Each row of a before or after table is a point. The points were changed in one or more steps. Then noise was added and the rows were shuffled. The steps act on columns, c1 being the first. What was done? A step turns or swaps two columns, mirrors them in a line or flattens them onto one, adds a multiple of one to another, or multiplies or shifts one. Angles are multiples of 10 degrees, from the lower column toward the higher: turns from -170 to 170, lines from 10 to 170 but not 90. Use the fewest steps. Two steps may share a column if one is a turn and the other turns, adds or multiplies; they go together, in the order done. Otherwise the lowest column goes first.

Before (9 x 2)
[[-19  30]
 [ 39  43]
 [ 17 -23]
 [ 23  50]
 [-22  48]
 [  4  51]
 [-20 -30]
 [ 32 -31]
 [ 66 -43]]
After (9 x 2)
[[-30 -22]
 [ 52  30]
 [ 44  37]
 [ 55   0]
 [-34  30]
 [-45  64]
 [ 44 -24]
 [ 25 -16]
 [-22  17]]
Steps: swap c1 and c2

Before (13 x 4)
[[ -6  -2 -21  24]
 [-58  19  -6  74]
 [-33 -25 -25  11]
 [ 78 -51  23  12]
 [ 30 -15 -14 -16]
 [-12  41 -25  33]
 [-43  42 -10  41]
 [ 33  12  26 -37]
 [-43  22  19  30]
 [ 74 -81  41  15]
 [ 30  -3  -9 -26]
 [-26   3 -51  60]
 [ 48  27  55 -22]]
After (13 x 4)
[[ -9  54  54  -8]
 [-54 -27  -9  38]
 [ -1  -8 -23  16]
 [  2  35  26 -27]
 [ 13  27  -8 -29]
 [103  43  40  28]
 [-13 -22 -52  44]
 [-34 -31  18  34]
 [-40   1 -24  27]
 [-38 -50  -6  74]
 [ 25  22 -14 -18]
 [ 12 -38 -25   3]
 [ 76  56  23  18]]
Steps: turn c1 and c2 by 70 degrees; add 0.3 times c3 to c4

Before (14 x 6)
[[-16 -23 -32  40 -18 -38]
 [-31  17  33 -31  27 -76]
 [-12  17  -1 -26   7 -13]
 [-35   3  27  -2  41  13]
 [  7  -2  14  50 -47   9]
 [ 19  36   0  25 -41 -33]
 [ -8 -21  58  13 -60  31]
 [-29  46  65 -26  50 -22]
 [ 51  -2 -10 -20 -42  67]
 [-34  34  -1 -44   5 -26]
 [ 82  -5 -32 -28  24  22]
 [ 71  48 -29  20  21   7]
 [ 50  20 -53  40  99  19]
 [ 14  57 -25  73  75 -30]]
After (14 x 6)
[[ 88  -4 -18 -30  26   6]
 [ 19  35   4  22 -39 -12]
 [-14  19  -5 -26   7  -6]
 [ 74  50 -16  24  20   0]
 [ 60  20 -42  40 104   6]
 [-39   2  21   0  43   6]
 [ -9 -22 -40  40 -17 -14]
 [ 55  -3   1 -19 -42  24]
 [-18 -20  58  12 -62  13]
 [-31  32  -5 -45   3 -12]
 [-39  48  57 -26  50  -8]
 [ 20  60 -21  77  76 -13]
 [-36  16  26 -29  27 -32]
 [  6  -1  16  50 -48   4]]
Steps: turn c1 and c3 by 10 degrees; multiply c6 by 0.4

Before (11 x 8)
[[ 14 -74  94  43   7  85  73  32]
 [ 41  14 -36   6 -28 -29 -41 -16]
 [ 76  30  16 -24 -17 -27 -19   1]
 [ 44 -13   6   8  29  35  28  42]
 [-17   5  33 -48  14  45  31 -18]
 [-12  24  -2 -71  -9  25  28 -23]
 [  0  43  26 -16  10  37 -37 -14]
 [ 17 -56  46 -14   7  35  -8  45]
 [ -8  57  58 -10  38  93  69   2]
 [ 15  37  26  -8  54  -4   9 -25]
 [ -7 -10  19 -12 -35 -25   3  42]]
After (11 x 8)
[[  11   14  -14  -52   -4   47  -39   19]
 [  10   -7  -14  -11    8  -28  -14  -56]
 [  56  -32  -41   -1  -27   36  -13  -37]
 [   6   28    8   37   37  -30   56    0]
 [  13   43   12  -64   19   23  -26   15]
 [ -15   37  -19    2  -32   -6  -22   47]
 [  27    6   14   31  -46   36  -29  -25]
 [  39   70  -23   31   15  -26    6  -12]
 [ -35   45  -15  -12  -36   89  -88   19]
 [ -17   39  -41  -13   -3   41   22   18]
 [  36  -69  -45   42  -25   88 -114  -21]]
Steps: turn c1 and c4 by 40 degrees; turn c1 and c2 by 40 degrees; turn c3 and c7 by -150 degrees; turn c5 and c8 by 150 degrees

Before (8 x 9)
[[ 31 -17  -3 -34  29  13  30 -10  54]
 [  5  34 -11 -20 -71 -29  -4 -14 -21]
 [ -3 -35  27 -72   5  25  33   1  34]
 [-44   4 -60  -8 -35 -20  27 -29 -37]
 [ 22  21  47 -71  39  22 -12 -28  20]
 [  8  34 -34 -46 -46  12  42 -37 -18]
 [ 27  12  11 -81  26  52 -28  17  41]
 [ -7  21 -19  16 -69  23   9 -37 -47]]
After (8 x 9)
[[   8   30  -14   -9 -116  -32  -18   21  -20]
 [  12   44  -32  -61  -32   13   -9   12  -20]
 [ -48   22  -57  -24  -67  -17    9    7  -43]
 [  -7   40  -16    5  -37   20   19   -2  -44]
 [  -1  -23   26  -76   38   25  -36  -34   35]
 [  24   34   48  -37   76   21  -65  -16   22]
 [  27   -4    9  -36  104   48  -78   17   40]
 [  26   -2    0  -44   45   13   -7  -17   53]]
Steps: turn c2 and c8 by 50 degrees; add -0.3 times c3 to c8; turn c4 and c7 by 50 degrees; add 1.5 times c6 to c5

Before (12 x 11)
[[ 18  -7 -33  18  12  36   0  -6  79 -36 -17]
 [ 73   8  60 -18 -13 -17 -40 -17  43  74 -39]
 [-26 -61  63 -14   9 -25  33 -26   6 -14 -44]
 [  5  33  15 -13  33  41 -17  29 -26  17 -43]
 [-19  -7 -66  -5  46  -5 -13 -14  -6 -77  41]
 [ 13  49  -7  -7  58  19  49   5   3  48   2]
 [ 78   1 -42 -23 -60   9 -43 -14   7  46 -67]
 [ 32  -9 -22   1   1   8  21  72  51 -18 -23]
 [ 67 -20  16 -26 -21  10  -7 -25  -1 -45 -40]
 [-18 -24  24 -75 -10  25   5 -24   6 -19  10]
 [-57 110  -4 -48 -23  17  25   8 -11 -13  27]
 [ 13  20  -9  58 -35  87  -1  34  11 -20  65]]
After (12 x 11)
[[ 32 -45  16   3   2   8  22 -51  50 -18 -29]
 [ 12 -50  -7  -9  58  18  50  34   0  49  -7]
 [ 74 -17  56 -16 -11 -17 -40  18  41  75  44]
 [ 66  43  45 -28 -21  12  -6   2   0 -46   1]
 [-56 -70 -26 -49 -20  17  23  80 -13 -14   5]
 [ 19  23   4  18  14  37  -1  -3  80 -35 -38]
 [-28  63  65 -14  11 -25  33 -29   5 -15  43]
 [ 15 -35 -65  58 -34  86  -1  -4  12 -19  11]
 [  6 -51  45 -13  34  41 -17   6 -26  17   0]
 [-16  40   1 -75  -9  25   5  -2   5 -18  26]
 [-19  38 -63  -6  45  -5 -11   4  -5 -76 -48]
 [ 80  -3  47 -22 -60  10 -42  10   7  47 -63]]
Steps: turn c2 and c8 by 130 degrees; add -0.3 times c10 to c2; turn c3 and c11 by 70 degrees

Before (9 x 12)
[[ 23   7 -20 -21   1 -20 -19 -47  -5 -21 -20 -14]
 [ 11   8   5 -18   6 -22  -3 -35  43  33  -6  31]
 [-35   9 -47  38 -30  25 -12  15   1   4  23 -22]
 [  4  16 -53 -22 -28  26  34 -14  23   7 -13  28]
 [ 30  -2  -6  14   6  -2  -2  11  25   4 -22 -39]
 [ -6 -45  21  46  -3 -36  37 -22 -24 -24  24  25]
 [ 10  -4  -9  43 -24  39  -1  -8  12 -11 -35 -45]
 [-19 -53 -42  12 -26 -10  14 -48  46  35 -39   3]
 [  4 -25   5 -18 -16 -26 -22 -37 -25  36   4   6]]
After (9 x 12)
[[ -19  -54  -42   12  -26  -10   -8  -48   46   34 -121    3]
 [   4  -25    5  -19  -17  -25  -17  -37  -26   35   43    6]
 [  30   -1   -7   14    7   -2  -13   12   25    5  -53  -38]
 [  11   -4   -8   44  -24   38  -19   -8   13  -11  -90  -45]
 [  10    7    5  -18    7  -23   -5  -34   43   33  -12   31]
 [   3   16  -53  -21  -28   26   23  -14   22    6  -85   27]
 [  23    8  -21  -20    1  -19  -27  -46   -5  -21  -24  -14]
 [  -6  -45   21   46   -3  -36   45  -22  -24  -23    7   26]
 [ -35    9  -47   38  -30   25    2   16    0    4   78  -22]]
Steps: turn c7 and c11 by -30 degrees; multiply c11 by 3

Before (12 x 14)
[[  8   8  28 -22 -15 -16  -9  -6   2 -15   0 -25  31  10]
 [  3   0 -20  55 -17   7 -16 -10  -3  10  -9 -24 -10  -5]
 [ -2  -7  30  10 -24   6 -18  14  18  16  -4  -2  -5   0]
 [ -4  -8  22 -15   3 -21   3 -16   5  19   5 -15 -15 -25]
 [ -3   4  27  -6   2  -5   8 -10  -1 -15 -12   7   1   9]
 [ -8 -50  15 -15 -18   3 -12 -15  -2  13  -2  35  16   8]
 [  4  -1  22  15 -25 -12 -10 -13   9   0  31  -4 -21 -12]
 [ -4   2  -7  22  59   0  29   4  26 -19  -2 -15  53   4]
 [-15  15 -90   4 -12 -24 -10  -1   4   1  -8  48  14 -16]
 [ -1 -33  11  -7   0 -26  -7 -11  19   4   1 -18 -23  15]
 [ 27 -19  15 -20 -23 -14  21  -7  11   3   1   2 -11  -7]
 [-23 -14  23 -12 -17   8   7  -4   4   7  16 -23  -7   7]]
After (12 x 14)
[[  6  10   4  -4 -17   8 -14  33   3 -12 -28 -64   4 -17]
 [-24 -14  20 -18 -16  -9   6  -7   5   7 -20 -57   6   2]
 [ -4   1   0  24  61  -2  39  49  26 -15   6 -40 -13  -3]
 [ -2  -6   2   4 -24  -6 -24  -7  20  15 -32  -7 -13   6]
 [ 24 -21   3  -5 -20  15  29 -12  10   5 -17   3  10  -3]
 [ -7 -50   2 -19 -16  -7 -19  18  -3  15 -16  88  11  -3]
 [-18  13 -26  28  -9  31 -12  13   3   0  86 120  -3  -4]
 [  2  -1  35  27 -26  18 -12 -19   8   2 -17  -7  18   1]
 [ -2   5  -6   2   3   1  11   4  -2 -14 -29  17  10 -12]
 [  5   0 -13  49 -18  -2 -21  -9  -5   8  18 -61  11  10]
 [ -1  -6   8   6   3  33   4 -12   4  20 -19 -37  18   6]
 [  0 -34   3  19   2   7  -9 -23  18   1  -8 -45  17 -27]]
Steps: turn c3 and c11 by -80 degrees; add -1 times c6 to c4; turn c6 and c14 by 140 degrees; multiply c7 by 1.3; turn c8 and c13 by -100 degrees; multiply c12 by 2.5

Before (11 x 20)
[[-26 -15  15   1 -10 -19 -13   6 -35  -2   8  -1  11 -12   3   5 -14 -12
   12 -14]
 [-10 -19  21   9   2  -1  -4   7   6  11  -8   7  -5  -5  14 -11 -25  26
    7 -11]
 [-15  -3  -9  16  20  18  16  -2  10 -18  -5   6   7  33  23  -5 -11  20
    3 -25]
 [-15  12   6   5  39  -4  -8  -5 -28 -31   3 -10  12   0  -6  -4 -40  26
  -10   1]
 [ 18   7  13  17   7 -13 -10 -14 -40   5  -6 -20   5  18 -23  -4  -2 -32
   19  -2]
 [-10  22  -4  27   4  21   6   7  24 -12  37   3  -7  -4 -25 -10  20   1
   -2  16]
 [-12  27   9  22   2  16  18  27  -4 -13 -24  16 -32 -15  -8  32  -7  25
  -17 -16]
 [  6   8  -9  -1  -8   2  23  11   6  -7   3   2  14   6 -20   6   0   3
    7   9]
 [-19  -6   2  24  -9  29  10  16 -10 -24 -17  17  20 -29  10   7 -23  -5
    7   8]
 [  7  23 -21  17 -25 -18  -2  12  -3 -18   6   2  -8  18   4 -48   6   5
   18 -16]
 [-22  35 -32   7  -3 -15 -22  19 -18 -20 -11   7   1 -20  -5 -12  -2  -9
   16  22]]
After (11 x 20)
[[ -16   -6    5   25   -8   29   12   15  -28  -25    1    3  -25  -30
   -11    8    0   -1  -13    4]
 [ -12  -20   24   10    2   -1   -2    5   18   12    8   -8   -2   -5
     1  -13   -6  -32    0   10]
 [ -18   -1   -7   17   19   20   15   -1   30  -21    5   -1   -9   29
    -9   -7   -2  -31   14   16]
 [ -11   33    7   21    2   15   20   27  -13  -14   -8  -34    7  -16
    21   30    7  -19   33   -2]
 [   7   18  -24   11  -24  -20   -3   12   -9  -16    3   -6    1   18
    -3  -48   -3   -5    9   24]
 [ -11   24   -5   27    9   18    8    3   69  -11   14   -7   -1   -6
    22   -9  -12   11   -4  -11]
 [   8    9  -13    2  -10    4   25   12   20  -10    5    9  -12   12
    19    8   -5    8  -12    3]
 [ -27  -13   14    1  -16  -17  -10    8 -105   -3   12    9   -7  -10
    -8    1   -7    8   -5   22]
 [ -14   13    5    4   40   -4   -5   -6  -84  -29   23   14    4   -3
    17   -4  -15  -18   10   -7]
 [ -23   34  -27    4   -1  -16  -22   18  -56  -22   -6   -3  -10  -21
    -1  -10    5   10  -15   -3]
 [  19    7   14   18    7  -14   -6  -12 -125    4   -5   17    8   13
     6   -4    4   41  -10   14]]
Steps: turn c19 and c20 by 130 degrees; add 0.3 times c2 to c19; multiply c9 by 3; flatten c11 and c17 onto the line at 140 degrees; turn c12 and c13 by -130 degrees; turn c15 and c18 by -150 degrees

Before (8 x 24)
[[ 33  85 -43  23  31  33  89  33 -49  -1   9 -20 -45  20   4 -48 -15  -3
   28 -46 -28  -6 -87  -2]
 [-79 -25  32 -23  27 -33   8  13   9 -24 -43  28  44  74 -30  56  38  80
  -47 -53   5  89 -50  10]
 [ 26  -3 -17 -15  10   9  27 -12 -34 -13  -1   3 -50  -5  59 -54 -56 -62
   53 -37 -10 -31 -18  55]
 [-29  12 -45 -31 -40   3 -16 -47  30  61  22 -28  -4  -3  11 -21   3 -37
  -15  15  40   2  15 -18]
 [-32 -27 -22 -21  13 -69 -27 -59  41 -27  -6  -2  38  49  31  23  39  18
   15 -26  -6  33 -10 -29]
 [ 12 -17 -53 -24  -1   8 -12 -48  25  -1 -19 -45 -19 -33  18 -51  12 -14
   25   0   5  24  34 -18]
 [ 31 -38 -27 -35 -19  -4 -68 -15  46  18  21 -17 -14  -3  19   8  -1 -50
   11 -27  47  -9  20 -48]
 [-44  80 -21  22  46   0  42  12 -55 -34 -47 -15 -50  26  17 -33  11  37
  -31 -86 -26  -3 -46  66]]
After (8 x 24)
[[-41 -27 -23 -23  12 -70 -19 -62  43 -31  -6  -4  44  47 -15  23  39  20
   14  15  -6  31 -11 -17]
 [-38  -1 -18 -17   9  13 -17  -9 -33  26   0   3  -4  -5  51 -54 -56 -62
   51 -66  -8 -30 -19   1]
 [-25  12 -43 -33 -42   1  65 -47  33  -6  21 -28 -17  -3 -22 -22   4 -33
  -15   6  40   4  15   3]
 [  0 -36 -29 -35 -17  -3  30 -15  45 -65  20 -17  11  -5  35  10  -1 -52
   12 -27  46  -7  22 -87]
 [-13 -24  31 -21  28 -36 -25  12   9   1 -42  32  70  74 -83  54  39  82
  -48   1   4  90 -49  94]
 [ -9 -17 -55 -25  -4   6   1 -50  27 -13 -18 -48 -14 -33  19 -50  11 -13
   25 -16   8  23  34 -37]
 [ 16  88 -43  25  30  34 -13  33 -47  89   8 -19   5  19  30 -48 -14  -1
   30 -66 -25  -4 -87 -31]
 [-38  78 -23  24  45  -2 -41  15 -55  39 -46 -15  32  26 -28 -34  11  38
  -32 -94 -30  -4 -47  94]]
Steps: turn c1 and c15 by 60 degrees; add -1 times c15 to c24; mirror c7 and c10 in the line at 50 degrees; turn c13 and c20 by 50 degrees

Before (12 x 32)
[[   7 -107   -4   86   17   -3  -25  -24  -54    4  -22   44  -25  -52
   -31  -14  -48   74  -16   39   -3   -4   -7   -3  -15   -1   -5  -54
   -89   55    3   15]
 [ -42  -35    4   78  -62  -34  -89  -18  -62    0   33   -4   45  -16
    14  -12   99    0  -32   -3   -1    0  -43   -7   39    9   33   17
     4  -21  -27  -30]
 [ -10 -115   46   12   42    8  -31  -15  -44   67  -21   19  -18  -63
   -29  -29  -22   33  -44   42   -5   46  -28  -40  -52  -22    5  -11
   -63   38   24  -26]
 [  36  -94   12   57    9   42  -25  -14  -47   -4  -62   41    0  -24
   -37  -30   34   67  -38   59  -27   35    9    1  -19  -19   26  -42
   -70   18   56   59]
 [ -37   29   32    0   74   27   -4   17  -17   49    2  -23  -18   16
    39   20  -48  -39   47   -1   -5    3   11   11  -24    8  -28   37
     4  -43  -13    4]
 [ -41   51   59   -2   83   34   37    9   36   25   10  -34   27   24
   -17   22  -12  -15   -3  -18   -3  -31   21   21   -9  -18  -29  -21
    -6   14  -20   -4]
 [ -48   56   69  -19   10   21   42   -4   10   56    2  -34    6   59
    53  -17  -35   -1  -11    9  -30   -9    8   44   34   -4  -53   38
   -34   13  -27   42]
 [  -3  -71   34   58  -69    5  -57    0  -26   16    9  -51    6  -21
    39  -26   83   33  -15  -51   34  -21  -19  -28   32   38   23    8
    19  -15  -19    4]
 [   5   49   35   -4   39   21   31   29   32   41    4  -69   11   59
    46   31  -18   18   19    1  -52   -8  -22   15  -17  -14  -58   18
   -62  -15    8  -19]
 [ -55   50   19   12   12   46   11    7   88   67    9  -17    9   50
    35   17  -20   24   11   29   -6  -32   -6   15   13  -16  -48   38
    -4  -16   21   14]
 [ -40  -29    4   36  -61   11  -22    9  -67   20   36  -21   17   10
    29  -38   55   51  -35  -21    5  -20   12   11   27   11    5   10
    45  -55  -22  -68]
 [ -37  -32   68   73  -24   -5  -52  -35  -43  -18   64   15   29    0
    47  -22   79   39  -33  -19   21   11  -21  -37   -7   60   -8  -20
    33  -61  -38  -29]]
After (12 x 32)
[[  9 115  -7 -65  11  -3 -21 -22 -58   3 -22  47  52 -15 -31  51 -51  73
  -10  36   0  65  11   3  57  -7  -7 -52 -50  53  10  18]
 [  2  46  37  14  41  22  36  26  33  43   3 -71 -58  -3  41  16 -19  19
    9   0 -52 -37   9  26  11 -20 -58  14  53 -17  11 -21]
 [-34 -32   3 -43 -66  13 -23  11 -64  19  33 -22 -10  12  28   4  56  45
  -20 -17   4   3 -11  -1  -7   7  11  13 -52 -53 -23 -65]
 [ 30  86   9 -41   7  40 -24 -16 -44  -5 -64  45  23   3 -35   6  35  66
  -19  63 -26  87  -6  -6  41 -15  30 -45 -21  18  56  57]
 [-46   5   4 -87 -61 -33 -89 -17 -68   4  36  -4   5  45  15  72 104   0
  -26  -6   2  24  37  21   7  11  32  17 -24 -26 -26 -32]
 [-46  18  62   1  11  23  47  -2  13  54   5 -36 -57 -11  54 -21 -35   0
   -8   9 -33 -47 -35  31 -39  -9 -58  39  42  11 -32  44]
 [-39  -4  61   6  83  35  33  10  36  25  13 -30 -24  23 -15  10 -10 -11
   -3 -13  -2 -58 -24   4   9 -21 -29 -19  23  10 -25  -3]
 [-35 -12  35  14  70  22  -2  18 -17  55   6 -20  -9 -17  42   4 -47 -39
   32  -4  -7 -21 -15   3  21   3 -24  36  22 -47 -13   8]
 [-13  74  47  18  39   9 -34 -12 -42  66 -21  18  64  -9 -33 -42 -24  32
  -35  47  -4 112  41  -5  51 -24   8 -11 -36  41  24 -23]
 [-51  -5  20 -20   6  42   8   8  86  71  10 -16 -48   1  38  31 -21  29
    5  31  -2 -60  -6  15  -2 -17 -46  39  14 -20  25  14]
 [  0   5  34 -62 -71   6 -57  -7 -25  13   7 -55  21  11  44  40  80  33
   -7 -57  35  29  31  -7   3  40  24   4 -69 -12 -21   9]
 [-43 -16  69 -59 -24  -2 -49 -36 -43 -21  62  15  -7  27  44  34  75  38
  -25 -23  19  25  38 -12  47  61  -6 -23 -33 -58 -33 -30]]
Steps: turn c2 and c22 by -40 degrees; turn c2 and c29 by 110 degrees; turn c4 and c25 by 150 degrees; add -1 times c4 to c16; turn c13 and c14 by 100 degrees; multiply c19 by 0.7; mirror c23 and c24 in the line at 110 degrees

Before (12 x 48)
[[ -31   57    5   50   44  -10  -17   -8   28   25  -23   50   21    4
    40   -5  -67   33   66   -1  -20   11   18  -34   31    4   42   75
    34  -16   -4   37  -32   22   46  -17   68   -1  -16  -11   57   18
    49  -63   20   42   55   47]
 [  76   52  -59  -27   54   21   38  -20   68   19   12  -61  -73   95
    81   58  -40   10   29 -109  -28   -2  -49    6   17  -29   -2   -7
    11    4   18  -20  -51   32   45   -4   -3    4   93   -5   13   14
     7  -54   20  -29  -24   26]
 [  -2   -1  -12  -49  -10    4   26    1   34   45  -37  -37  -24  -43
   -15  -11  103  -46  -18   62   12  -33    6   25  -48   13   -3  -57
    -7  -25   12   65   31   -7   -4   -3  -37   -1  -29   29    6  -11
   -34   68   -7   18   16  -39]
 [  40   16  -22  -12  -14  -10   61   28   14   25   63  -19  -29  -37
   -16   22   41  -30   35    1    2  -26  -26   64  -80  -17    3  -38
   -31   -3    8   35   64  -26   13   -4  -44  -50  -80   -4   39    6
   -34   10  -41   22   15   -1]
 [  59   58   25    0   53  -18  -15   18   11   -8    7   26   49   22
    25   11  -68    7   63   35   29    5   -9  -32   12    4   17   50
    70   36  -35   61  -51   -1   63  -34   10   34  -15  -46   44  -32
    33  -63   -6  -20   12  -18]
 [  80   70  -58  -27  -10  -21   73  -33   22   52   -2  -10  -58   36
    90   -6  -48   20    6  -63  -11  -26 -111   -1   23  -22   23  -16
     6  -37  -17  -22   14   29   20   -6  -39  -13   90  -23   -2   57
    13  -44   28  -39  -37   34]
 [  45   -1   -9    6   49  -36  -40   20  -30   22  -10   19   51   -6
    56   51  -43   48   57   26  -40   46  -21  -26   45  -18   40   60
    45    7   -7   46  -58   28    9  -51   51    2   10   10   62   -2
    54    1    5   -1   14   30]
 [  25  -16   50   39   66  -15  -37   25    4   32  -32   38   79   40
    31   20  -35   42   78   53  -30   26   14  -34   72   38   13   38
    31   43  -12  -13  -60   72   67  -49    8    8   11  -36   21   11
    52  -51    5   28  -23   34]
 [  -1   18  -44  -50   -4  -31   30  -36   39   17    3    4   -7    2
   -41    1   -1   -4   15   -3   29  -18  -36   34  -29   11  -11  -40
    13  -13   12   27   55   12  -16    0  -13  -14  -19   42   57    2
   -37   30  -81   27  -24   -8]
 [  -3  -11  -31  -13    8  -35   42  -31   19  -19    3  -68  -27  -46
    -9  -19   56  -14   50   22  -26  -55  -47    2  -10   18  -42  -51
    23    5   -5   36   23  -11  -24  -44  -42  -30  -47   25   27  -39
   -30   -4  -25    8   21    8]
 [ -12  -16  -18  -27   -3  -64    7    4   67    7  -23  -43  -16  -39
   -22   -5   56  -53   -6    2  -30   -3  -33   34  -52  -10  -24  -44
    17    4    0   51   54  -16  -23  -24  -46  -15  -47   -7   54   74
   -21   12  -21   12   -2  -55]
 [ -29   -3    8 -113    1   10   64   -4   -1   37   15  -12  -33  -17
   -30   -5   73   -4  -13  -21  -35  -36  -33   14  -37  -27  -24  -47
    22   -3   41   58   56  -26  -15  -38  -42  -26  -44  -20    5   14
   -32    6  -36   13  -16  -44]]
After (12 x 48)
[[ -14  -19  -22  -22    0  -61   23    5   67   11  -25  -46  -18  -34
   -20   -1   53  -56   -7   -1  -32  -48  -32   37  -50  -12  -24  -48
    19    8   -1  -10   54  -16  -22  -24  -48  -14  -42   -1   49   74
   -26   22  -22   11    2  -56]
 [  -3   -2   -7  -49  -14    8   24    3   35   44  -32  -45  -26  -40
   -13  -11  103  -49  -13   66   15  -70  -26   25  -49   17   -5  -55
   -10  -23   13   24   28   -5   -7   -1  -41   -8  -34  -65    6  -15
   -32  -23   -4   19   17  -40]
 [  44   18  -15  -16  -15   -8   58   31   16   29   63  -14  -30  -33
   -11   23   45  -27   36    1    7  -42  -20   68  -80  -17    6  -37
   -30   -6    8   23   68  -26    8   -5  -45  -52  -77   -2   34    7
   -34   20  -41   22   15    0]
 [  43   -4   -6    4   52  -32  -44   20  -28   23  -13   19   53  -14
    52   53  -37   45   60   27  -39  -32   -7  -26   48  -18   43   62
    44    7   -9  -55  -62   26    8  -57   51    7   11   -7   54   -3
    57   23    9   -1    9   31]
 [   1   15  -43  -52   -1  -29   40  -35   37   15    8    9   -5    4
   -44    5    5   -4   15   -1   30  -30  -13   33  -25   11  -15  -36
    12  -21   11   14   59   17  -15    4  -15  -18  -18  -47   61    7
   -40   33  -75   28  -24  -11]
 [  73   52  -62  -24   53   31   16  -27   71   20   11  -64  -75   96
    78   61  -41   12   30 -116  -30   21   10    1   15  -31   -3   -3
     7    5   20    4  -50   27   49   -2    0    5   90   40   18   14
     3   63   24  -31  -22   25]
 [  83   64  -59  -30  -13  -18   64  -35   21   56    3   -6  -57   32
    93   -6  -51   18   10  -57   -9   14  -43   -3   28  -23   24   -6
     7  -36  -15   29   16   29   16   -9  -37  -12   90   39   -3   58
    15  103   31  -38  -36   33]
 [ -27   -6    7 -112    2    9   66   -5   -4   39   10  -12  -34  -18
   -29   -8   74   -3  -21  -16  -31  -66  -33   15  -32  -26  -23  -44
    24   -6   39   25   58  -28  -16  -40  -43  -28  -46   11    7   17
   -39   16  -38   10  -12  -41]
 [  -2  -13  -26  -18    6  -31   50  -33   18  -19    6  -65  -23  -42
    -4  -16   48  -17   50   21  -29  -45   -4    1  -13   17  -44  -51
    19    3   -6   52   28  -11  -23  -43  -40  -26  -50  -22   33  -40
   -30   51  -22    7   22    9]
 [ -32   57    3   54   42   -7  -39   -5   31   28  -25   54   25    7
    42   -7  -67   33   65   -6  -21  -32   42  -40   33    0   43   76
    34  -18   -3  -23  -37   22   47  -12   64   -5  -18   47   54   23
    45    4   16   44   57   48]
 [  27  -14   52   41   67  -15  -67   28    0   28  -32   42   75   41
    35   24  -35   37   75   52  -30   14   21  -33   67   35   11   37
    29   43   -9  -21  -64   65   71  -45   12    7    9   58   22   13
    54  -10    7   25  -21   35]
 [  60   62   24   -2   51  -15  -47   17   13  -10    8   29   51   25
    23   10  -70    8   65   38   25  -55   10  -35   10    3   14   53
    71   38  -33  -19  -51   -2   61  -38    9   33  -16   72   42  -29
    32   19   -8  -23   12  -19]]
Steps: add -0.5 times c35 to c7; mirror c22 and c32 in the line at 140 degrees; turn c40 and c44 by 140 degrees; turn c23 and c44 by -60 degrees
